Rows are points. Examples show where two turns around zero, p and q, send a point. Write where each new point lands after one turn and then the other. Backwards means that the second turn is done in reverse. Each puzzle has new turns, and all numbers are rounded.
(in the rows, 128 means zero)

Turn p:
[150 142] -> [154 131]
[155 124] -> [151 113]
[ 65 106] -> [ 62 135]
[122 142] -> [128 143]
[149 127] -> [147 118]
Turn q:
[120 156] -> [126 157]
[149 146] -> [152 141]
[115  82] -> [106  86]
Where do these land?
q, then p backwards: [155 126] -> [155 132]
q, then p: [ 74 143] -> [ 94 173]
q, then p: [163 129] -> [156 108]
q, then p: [120 114] -> [113 122]

Turn p:
[151 119 118] -> [146 116 112]
[ 76  99 147] -> [ 71 112 149]
[131 185 118] -> [149 182 130]
[148  97 115] -> [135  97 105]
[134 140 143] -> [139 133 144]
Turn q:
[109 125 143] -> [117 118 147]
[148  95 122] -> [163 112 120]
[ 77 150 161] -> [ 79 123 170]
[135 155 154] -> [121 158 150]
[154 139 103] -> [139 147  97]
[145 104  85] -> [150 111  84]
Where do these land?
q, then p: [146 129 140] -> [147 134 136]
p, then q: [141 185 154] -> [135 187 152]
q, then p: [102  90 118] -> [113  85 116]
p, then q: [123 109 100] -> [118 108 102]

Turn p:
[169 106 106 107] -> [162 109 113  92]
[122 138 129 169] -> [138 136 133 168]
[136 121 140  86] -> [117 129 133  85]
[127 161 110 110] -> [117 149  95 121]
[ 69 158 132 152] -> [ 81 142 125 178]
[120 120 105 141] -> [131 109 114 144]
[152  92 173 129] -> [149 121 183 107]
Turn q:
[107 131  89 135] -> [ 94 117 101 130]
[152 159 171 101] -> [154 177 160 135]
[111 153 145 148] -> [117 128 147 161]
[166 115 138 126] -> [168 133 121 119]
[103  81  97 132] -> [106  83 111  95]
Where do these land?
p, then q: [119 174 114 115] -> [ 89 141 105 147]
q, then p: [157 139 147 168] -> [178 129 138 146]
p, then q backwards: [144 125 179 152] -> [128 144 183 114]
q, then p backwards: [143 101 155 138] -> [155  98 131 139]
q, then p: [ 98 133 108 129] -> [100 111 128 143]
q, then p: [120  83 100  91] -> [ 95 108 106  80]
q, then p: [116 142  93 104] -> [ 94 128  98 137]

Turn p:
[166 162 140  74 158 137] -> [106 149 161  66 154 133]
[164 115 116 123 136 113] -> [148 108 130 107 153 122]
[123 171 116 129  92 101] -> [129 168  81 123 138 116]
[ 93 139 160 154 128 123] -> [110 149 134 172 119 112]
[116  93 106  82 153 114] -> [108  81 129  90 106 110]
[ 89  93 107 151 155 150] -> [107  81 129 162 104 149]
[121 105 158 148  91 129] -> [164 141 135 158 103 114]
[163 172 137 145 111 168] -> [145 176 138 127 153 174]
[117 102 113 147 129 118] -> [135  99 115 147 123 123]
Turn q:
[104 102 164 132 128 138] -> [ 96 123 164 136 116 119]
[108  95 153 158 145 122] -> [ 94 105 146 161 113 130]
[111 156  86  98 103 122] -> [146 152  93  85 109 120]
[160 174 127 127 176 137] -> [129 114 102 121 194 141]
[158 140 109 128 151 161] -> [152 100 126 110 160 145]
[130 145  84 125  99 110] -> [158 149  92 116 104 136]
[124  98 194 161 117 134] -> [ 95 135 187 169 125 140]
[130 114 107  95 105 101] -> [155 146 115 126 104  93]
Where do these land?
q, then p: [111 142 128 100 172  69] -> [ 98  91  68 140 146 108]
q, then p: [151  96 104 152  80 123] -> [185 160 134 131 143 150]
p, then q: [115 134 147 138 121 137] -> [119 142 127 131 130 151]
q, then p backwards: [148 113 125  77 108 148] -> [166 109 160 102 113 109]
p, then q backwards: [124 162  89 144 141 185] -> [120 171 130 193 126 145]
q, then p: [129 121 173 150 106 145] -> [117 163 159 158 119 130]
q, then p: [123 161 155 146 139 106] -> [ 88 127 116 151 131 150]
p, then q: [ 94 138 109 118 116 108] -> [136 134  99 115  94 129]
p, then q: [158  85 121 127 168 131] -> [124 102 170 156 130  94]
